Rows are points. Examples show where two turns around zero, p and q, send a point. Where does a point land after both, in the order given? Backwards means that the second turn is done in reverse. Each puzzle has new turns, and all numbers are rounded.
In the rows, 128 means zero.

Turn p:
[198 147 146] => [199 149 122]
[ 87 172 142] => [ 92 173 150]
[117 120 105] => [111 118 110]
[110  73 119] => [110  72 129]
Turn q:
[182  73 120] => [153  56 112]
[147 101 182] => [135  90 178]
[ 93 132  93] => [ 97 150  96]
[149 133 135] => [149 123 134]
[105 153 152] => [119 158 156]
[ 91 176  85] => [114 191  92]
Where do these land?
p, then q: [152 109  88] => [127 108  82]
p, then q backwards: [179 113 149] => [183 141 137]
q, then p: [ 77 116 105] => [ 72 139 124]
q, then p backwards: [105 175 170] => [115 172 177]

Turn p:
[162  94 133 141] => [155  88 140 134]
[ 80 171 159 103] => [ 85 186 150 122]
[161  69 150 156] => [149  63 157 146]
[ 72 143  88 126] => [ 79 145  81 120]
[157 166 121  69] => [164 174 130  79]
[135 124 117 173] => [135 110 110 167]
Turn q:
[135 133  92 171] => [143 130  86 162]
[159 162 159 115] => [150 168 160 117]
[149  73 147 112] => [152  78 157 113]
[111 150  73 142] => [115 142  68 134]
[ 79 139  90 170] => [ 88 129  78 169]
[145  75 163  68] => [140  81 179  73]
[118 164 171 119] => [109 166 167 129]
Where do these land?
q, then p backwards: [ 51 108 127 151] => [ 63  98 130 169]
q, then p backwards: [137 117 128 132] => [140 121 127 133]
p, then q: [118 178 168 163] => [123 173 134 186]
q, then p: [186 124 140  65] => [173 147 173  73]
q, then p: [160 165  91 106] => [163 164  99  98]
p, then q backwards: [157 122 113 106] => [159 119 115 108]
q, then p: [ 88  83 128 173] => [ 93  71 117 161]

Turn p:
[125 108 133 161] => [139 116 128 163]
[160 199 121 125] => [137 202 127 104]
[ 89  88 159 117] => [ 99  78 155 139]
[137 185  80 120] => [120 184  85 103]
[130  61 147 116] => [145  61 145 129]
Turn q:
[ 96 146  87 114] => [100 141  90 100]
[122 146 176 130] => [110 131 176 135]
[103 123 179 161] => [ 95 108 165 167]
[204 114 126 152] => [199 146 133 162]
[114 110  72  82] => [136 113  77  75]
Where do these land?
q, then p: [150  71 154 114] => [179  87 146 131]
q, then p: [150 170  93 187] => [123 200  97 156]
q, then p: [ 97  50 103 108] => [152  54  83 120]
p, then q: [146 171 155 120] => [114 156 169 111]
q, then p backwards: [ 81 161 144 130] => [ 80 155 141 109]
p, then q: [143 144 118 109] => [132 140 131 100]

Turn p:
[131 123 100 154 156 157] => [153 124 111 149 158 157]
[ 99 141 183 133 112 107] => [ 83 147 160 137 127  92]
[ 92 143  87  91 125 136] => [115 160  86  95 124 152]
[108  94  96  91 170 175] => [119 109 101  94 166 192]
[132 111 110 157 170  76] => [141  94  89 144 157  84]
[171 166 141 128 135 100] => [169 135 149 114 124  84]
[103 165 160 121  69 100] => [ 93 175 148 130  82  91]
[167 123 174 144 108 162] => [141 116 194 148 115 142]
[148  85 102 132 105 138] => [136  92 114 141  97 157]
Turn q:
[103 147 136 163 115 109] => [115 152 137 158 101 110]
[ 84  99  87 117 150 143] => [ 77 135  91 119 162 132]
[115  94 127 113  91 157] => [ 97  94 115 109 106 152]
[160 188 153 111  78 132] => [177 147 152 105  68 151]
[159 182 156 115 109  61] => [184 158 166 107  91  79]
[103 133 150 144 168 142] => [108 144 156 154 158 139]
[154 130 143 117 200 152] => [154 128 152 134 198 151]
[128  96  74 144  97 131] => [114 107  63 134 112 121]
[145  83 126 128 144 126] => [126  87 120 131 155 117]
Where do these land?
p, then q: [ 78 148 116 174 122 131] => [129 180 111 175 126 126]
p, then q: [149 126 155 111 149 148] => [129 109 163 115 149 138]
q, then p: [122 155 144  82  72 138] => [108 149 156  90  77 155]
q, then p: [138  95 122  85 137 140] => [115 101 117  90 145 150]
q, then p: [162 130 102 121 170 119] => [172 107 118 111 156 117]
p, then q: [146 108 146  98 158  96] => [113 102 135  92 154  96]
q, then p: [101 134 112 225  88 125] => [129 160  98 221  92 118]

Turn p:
[109  83 104 112 108 107 110 123] => [100  80 110  99 119 124 120 123]
[142 123  95 148 124 145 160 136] => [147 117  99 151 126 129 161 142]
[146 141 191  95 123 106  31 167] => [143 150 168  79 115 132  18 135]
[110 142  91 150 133 185 154 110] => [114 146  83 175 135 153 162 123]
[130 160 108 120 148 113 162 118] => [131 152 123 127 154 100 164 130]
[131 160 141 139 109 116 156 142] => [139 153 142 136 103 104 147 143]
[112  48 107 125 148 149 147 128] => [106  59 118 135 152 169 149 142]
[126 150 144 105 116 128 161 120] => [123 158 143 112 118 129 161 133]
[167  94 130 132 137 138  62 107] => [157  98 117 114 140 157  74  86]
[119 145 147 148 124 113 150 107] => [123 140 153 144 118 110 149 109]
[114 161 149 136 139 108 115 150] => [123 154 151 137 129 100 102 142]
Turn q:
[168 106 160 168  91 154 158 145] => [194 111 152 169 115 142 140 150]
[126 138  96 112 174 105 159  87] => [114 112  90 101 155 114 154  78]
[ 89 129 167 109 136 174 104 109] => [ 91 139 182 120 146 169 133 130]
[114 163 122 140 144 100 156 102] => [118 143 114 133 133 101 162  88]
[108 134 133 112 166 103 116 154] => [101 146 116 114 161 102 123 148]
[167 171 131 140 160 114 103 113] => [153 173 118 119 152 118 104  89]
[125  99 156 127 100  99 105 136] => [126 112 163 135 115  96 101 148]
[150  98  96 151 102 159  82 146] => [140 116 114 151 102 167  69 147]
[149 121 140 104  91 119 133 163] => [155 125 138 109  99 113 126 169]
[ 83 120  81 117 117 153 164 125] => [ 89 101  95 130 103 158 168 132]
Where do these land?
p, then q: [163 100  73 102 122 173 136 141] => [144 103  66 108 124 178 127 146]
p, then q: [151 161 115 118 105 109 141 138] => [150 140 111 102 104 100 136 127]
q, then p: [135 138 156  85 149 132 117 161] => [131 160 142 102 154 128 114 169]
q, then p backwards: [ 79 136 138 170 159 114 141  99] => [ 85 138 119 160 161 128 147  84]
q, then p: [127  98 112 167 147 113 126 144] => [135  92 113 158 144 107 108 125]
p, then q: [ 81 127 121 102  99 156  87 102] => [ 63 134 133 123  94 163 128 114]
q, then p backwards: [141 165 118 181 152 146 111 106] => [138 162 130 154 148 171 107  89]
p, then q: [162 122 163 101  91 120 162 164] => [175 134 151  98 103 127 145 177]
p, then q: [113 104 157 126 128  89 132  96] => [112 100 177 120 141 110 142 120]

Turn p:
[148  61  83 124 134 126  83 123 172] => [158  63  85 153 159 115 148 103 163]
[ 85 203 145 164 111 161 117 211 104] => [ 90 160 137 111  97 168  53 207 157]
[103 130 150 127 179  82 146 123  96] => [102 139 158 125 166  92 112 135  78]
[172 115  57 122 138 131 127  94 167] => [171 140  69 139 160 121 163  90 154]
[109 102 117 113 122 189 124  73 190] => [126 105 114 136 140 195 157  56 151]
[118 122 144 138 117  90 182 175  92] => [ 93 139 140 118 118 101 152 195  97]
[126 171 170 123 109  71 137 154 123] => [ 96 157 170 110 101  78 119 151 142]
[135 147 163  67 132 157 133 121  87] => [157 132 168  68 110 147 120 120  95]
[198  88 119 159 148 173 108 106 164] => [201 113 124 189 147 156 155 111 155]
[ 86 141 131 143  90 101 123 101  85] => [ 86 133 113 131  81 109 102 115  89]
Turn q:
[110 118 136  91  92  82  87 117 156] => [127 112 121  87  94  82  91 107 156]
[ 82  71  96 167  89 109 196 108 168] => [ 89  86 133 138 116 120 211  65 172]
[ 99 101 161 136 153 170 101  78  94] => [ 99 108 122 141 167 145  86  88  75]
[118 109 168 113 147 151 193 108 163] => [107 130 173  97 172 168 152  96 149]
[167  78 177 119 100 109 158 153 108] => [177 106 190 115 151  92 151 116 117]
[111 173 177  82 147 160  92 156 170] => [ 98 141 163  83 120 159  61 174 137]
[116 154  85  91 173 116 117 169  81] => [122 166  83  99 123 114 144 185  81]
[170 171 118 134 170 107 101 147 157] => [144 161 106 137 144 127 102 186 170]
[176  87  65 136 101 157 146 147  73] => [193  88  99 151 117 139 189 138  82]
[157 169 160 136 134 158 126 122 160] => [138 146 156 142 135 172  93 142 155]
[127 127 109 166  96  74 101 156 134] => [130 119 120 161  92  67 134 143 156]
[103 177  82 165 135 142 118  75  72] => [112 172  67 184 105 151 124  98  87]
Where do these land?
p, then q backwards: [ 82 145 172 120  86 168 145  78 184] => [ 69 150 137 137  90 166 186  86 168]
q, then p: [ 89  93 158 167  92 203 161  72 119] => [122 106 145 183 111 193 128  79  53]
q, then p: [ 77 119 144 159 150 161 109 175  77] => [ 88 106 131 134 115 125  86 183  69]
q, then p backwards: [147  54  88 127 115  83 140 168 117] => [174  60 107  90 114  79 134 146 133]
p, then q backwards: [123 152 164  86  92 181 173 107 160] => [106 156 125  92  98 159 206 120 155]
q, then p backwards: [ 99 171 126 109 150 123 158  94 157] => [100 183 114 121 117 145 153 117 163]
q, then p: [163 115  86 121 168 142  84 138 126] => [163 108  81 123 163 122 123 170 141]
q, then p: [142 162 112 151 149 106  75 163 144] => [113 118 103 137 131 104 103 172 184]
p, then q: [170 108  70 155  98  71 164 169  77] => [154 157 112 135  83  72 209 177 136]
p, then q: [147 101 140 164 167 103 137 164 107] => [122 136 148 156 156  85 145 175 120]
q, then p: [133 157 131  64 122 102  94  82 145] => [163 123 106  86 116 108 105  72 167]
q, then p backwards: [165 158 145 114 148  93  95 126 123] => [156 173 106 138 154 115 106 148 109]

Turn p:
[117 114 123 152 143 113 120 115 102 124 144] => [114 118 118 159 129 106 118 112 116 125 142]
[123 164 130  85 139 146 122 119 106 120 108] => [121 161 135  95 152 141 132 118  91 120 118]
[104 134 127  70 109  51 122 111 101 125 117] => [110 153 138  88 106  55 124 138  83 157 123]
[129 130 107 123 129 124 136 109 148 147 120] => [127 136 106 113 121 129 131 114 145 147 121]
[101 163 133 129 111 123 109 131 144 106 149] => [ 93 158 149 126 122 121 123 143 145 102 129]
[121 116 138 148 111 129 156 125 105 138 179] => [111 115 135 159 105 133 147 132 124 138 178]
[149 106 105 115 144 150 117 193 157 138 116] => [160  98  99 107 157 150 115 178 148 118 118]
[104 121 118 131 143 141 172 113 177  92 114] => [120 114 128 109 147 117 180 102 176 113 112]
[225  69 111 154 125 150 113 123 105 131 123] => [217  87  96 149  97 153  96 103 112 111 145]
[124 126 176  90 144 142 121 114 135 141 128] => [126 125 172  99 152 142 113 114 122 152 136]
[100 117 126 145 117 143 132 114 130 134 129] => [ 98 111 127 137 117 139 135 115 135 130 122]
[136 115 130 153 117 134 138 163 139 128 108] => [147 106 126 146 125 139 140 154 140 124 105]
[150 166 122 155 153 117 119 147 137 144 112] => [150 164 112 157 151 134 116 142 142 135 108]
[111 154 144 142 108 129 114 115 106 123 144] => [ 99 151 150 149 111 133 122 125 113 117 133]
Turn q:
[114 148 110 153 149 138 152 160 113 149 123] => [116 142  98 138 142 125 165 154 116 152 133]
[146 159 148 142  94 105 129 128 100  94 158] => [148 160 157 158 106 104 128 111  99 110 155]
[154 128 158 126 159 106 134  95 120 162 111] => [150 122 141 131 156 118 133  89 143 165  97]
[101 130 159 109 106 118 104 144 169 146 120] => [109 134 167 115 130 115 109 161 169 123 118]
[153 136 116 114 151 141 134 140 158 154 159] => [158 113 128 102 135 140 141 145 146 155 158]
[132 105  89 157 138 167 139  95 118 103 104] => [124 114  78 142 117 178 137 104 116 108 111]
[104  93 163  92  92 139 117 147 115 130 120] => [ 90 117 173 106 116 125 102 147 105 121 103]
[102 113 108 134 103 117 165 157 163 122 119] => [105 103 120 127 103 109 162 164 145 101 126]
[155  99 113 145 161 111 102  93 130 138 113] => [150  96 101 148 149 137 100  97 146 142 113]
[148 138 140 114 155 118 143 125 128 101 133] => [153 127 133 114 152 119 142 107 118 110 137]
[101 167 122 110 141 125 155 133 112 166 154] => [110 158 124 100 126 107 159 126 130 172 152]
[143 148 117 106 102 135 124 146 107 112 107] => [146 153 122 114 109 118 118 145  98 114 110]
[102  94  90 161 141 126  90 115 160 117 131] => [104  98  89 153 133 149  95 132 165 109 147]
[137 136 158 129  99 145 103 113  99  95 140] => [131 156 161 142 116 147 100 109  97 108 132]
Where do these land?
p, then q backwards: [169 131  94 147 120  84  95 101 147 112 122] => [144 159  93 116  99  82 102 100 129 115 106]
p, then q: [127 109 148  98 134 143 151  92 109 169  97] => [116 123 132 104 116 147 125  98 120 186  94]
q, then p backwards: [141 167 119 130 113 126 118 135 123 151 108] => [150 158 120 131 119  97 130 136 138 145 113]
p, then q backwards: [ 76 126 133 131 148  87 124 130 161 112 108] => [ 91 121 152 115 137  80 134 137 137 154  94]
p, then q: [126 130 113 122  93 146 154 100 128  99 140] => [119 132 144 111  86 129 151 106 121 100 133]
q, then p: [145 134 134  87 144 135 114 174 135 133 108] => [160 130 127 106 166 119 113 161 101 131 128]
q, then p: [111 137 175 132 132 121 131 130 132 136 141] => [117 135 163 142 152 125 132 123 140 150 132]
p, then q backwards: [130 140 160 138 169 111 117 117 102 119 129] => [136 136 166 142 145 102 108 130  98 117 136]
q, then p: [105 124 124 160  89 162 129 130 151 101 134] => [104 116 148 140 117 152 157 145 142  80 124]
q, then p: [146 139  91 142 148 161 151 121 136 159 173] => [129 120  96 117 109 174 143 134 141 150 178]
q, then p backwards: [110 104 104  91 133 121  60 154 107 137 156] => [120 105 123  90 143 109  63 138 117 165 162]
q, then p backwards: [149 133 125 148 133 154 158 119 117 123 129] => [143 134 125 136 120 152 161 123 107 132 114]
q, then p backwards: [128  90 143 138 109 113 161 161 115 113 118] => [ 97 103 140 139 111 120 136 149  94  99 112]

Turn p:
[113 137 124 144 109 124 123 135 149 122 136 149] => [101 133 135 127 133 129 126 143 141 109 145 140]
[144 137 146 136 117 131 118 131 119 158 139 122] => [118 137 140 127 125 112 135  98 139 147 126 136]
[112 129 196 137 112 113 139  88 116 120 124 141] => [125 164 125 116 113 121 122  77 121  73 127 114]
[132 137 117 123 124 156 129  97 147 132 135 140] => [129 115 135 136 117 136 119 128 165 123 140 105]
[145 134 111 137 110 130 129 130 123 129  85 132] => [138 134 138 107 101 120 142 155 139 130 110 135]
[144 124 117 114 159 111 125 138 133 114 133 143] => [143 127 115 119 139 130  97 144 114 144 141 131]
[123 135 113 132 113 117 119 128 140 124 139  96] => [ 99 125 126 143 129 118 142 141 119 139 124 111]
[137 145 120 120 129 166 122 137 113 117 125 105] => [143 111 159 143 113 139 146 129 118 147 131 118]
[120 118 108 110 129 120 112 142 111 138 128 130] => [120 113 112 121 126 146 130 130 120 149 119 145]
[114 123 115 121 225 131 133 132 126 126 132 131] => [173 124 127 135 187 166  83 135 114 147 113 117]
[118  80 166 135 111 114 120 131 127 123 134 121] => [114 112 112 125 132  99 127  98 104  95 116 144]
[138 133 110 143 115 120 151 130 114 131 132 138] => [134 149 117 144 116 124 136 142 141 132 130 145]
[123 133 123 113 111 130 143 143 146 131 123 116] => [125 121 122 121 135 123 159 140 130 129 142 120]
Turn q:
[151 139 119 128 117 125 128 135 116 105 115 144] => [133 139 145 118 118 126  98 128 123 109 120 128]
[121 132 125 165 139 127 100 133 163 136 108  98] => [116 100  97 141 151 140 127 161 127 129  94 127]
[123 120 104 109 122 132 138 125 128 125 107 133] => [128 128 128  96 108 118 127 132 127 133 125 138]
[124 117 113 127 109 117 146 153 103 116 129 155] => [119 160 135 119 114  95 118 119 110 114 135 132]
[144 128 144 114 133 137 131 116 112 172 154 114] => [153 138 118 144 126 156 148  98 125 154 140 120]
[134 129 126 118 127 115 140 102 141 155 178  97] => [136 129 103 133 144 143 135 110 148 167 157  94]
[127 119 124 132 143 126 155 107 115 128 110 152] => [134 118 131 102 133 117 131  98 126 111 132 148]
[118 137 116 121 141 123 123 144 107 101 117 126] => [125 142 156 111 134 117 134 143 123 116 112 121]
[108 135 145 156 118 151 112 106 142 135 123 117] => [ 96 103 119 149 131 149 134 124 141 132 112 139]
[114 118 119 154 143 132  77 122 162 118 119 124] => [100  92 119 133 149 147 125 172 110 124 123 133]
[150 123 154 111 135 150 149 133 130 143 167 108] => [154 149 115 150 121 152 150 117 154 129 154 114]
[127 119 145 112 108 103 129 146 117 106 119 138] => [133 128 149 139 106  93 121 131 120 116 131 114]
[123 148 130 117 130 127 137 143 127 124 118 157] => [137 140 149 129 128 111 118 130 131 127 128 155]
Where do these land?
p, then q: [147 127 148 140 113 146 109 125 146 125 119 116] => [133 102 133 146 120 103 135 121 131 128 134 105]
p, then q: [111 124 116 146 132  98 129 102 122 131 124 145] => [111 128 143 115 130 132 115 158 130 134 103 145]
p, then q: [113 122 124 138 161 146 142 148 139 147 120 124] => [163 119 121 123 143 140 140 136 128 101 132 144]
p, then q: [107 110 133 122 123 107 115 133  85 129 124 114] => [112 131 143  98 111 129 128  99 115 125 109 150]
p, then q: [182 117 117 130 123 134 120 121 141 146 112 116] => [155 107 103 141 116 102 113 132 109 153 127 113]
q, then p backwards: [175 142 142 130 109 121 123 106 118 136 148 163] => [135 132 153 121 161 146 116 111 107 108 164 154]
q, then p backwards: [102 119 123 140 107 134 147 121 136 117 115 112] => [128 115 122 130  96 116 116 112 141 149 125 124]
q, then p backwards: [114 126 121 112 121 125 151 130 148 117 134 112] => [148 134 116 123 111 124 137 120 150 145 122 133]
q, then p backwards: [105 134 121  98 113 143 108 127 135 123 158 130] => [140 171 104 125 113 131 114 141 132 127 142 130]
p, then q: [143 116 131 114 114 132 118 132 134 108 123 160] => [118 136 139 135 108 124 117 139 114 132 160 115]
p, then q backwards: [112 118 131 135 187 142 124 149 103  95 134 116] => [163 148 139 141 154 110  80 133 115 151 122 149]
p, then q backwards: [158 122 122 133 133 144 143 137 130 145 140 126] => [119 143 146 110 130 112 144 131 144 143 131 132]
q, then p backwards: [126 165 146 118 121 140 138  95 144 129 110 151] => [139 114 124 140 134 164 103 133 119 154 137 159]
p, then q: [111 159 121 145 138 112 114 147  97 123 115 124] => [133 145 153 144 121 135 138 112 134 129 102 163]
q, then p: [114 119 125 119 124  95 137 148 144 149 144 112] => [119 150 108 136 146 115 134 140 134 163 113 133]
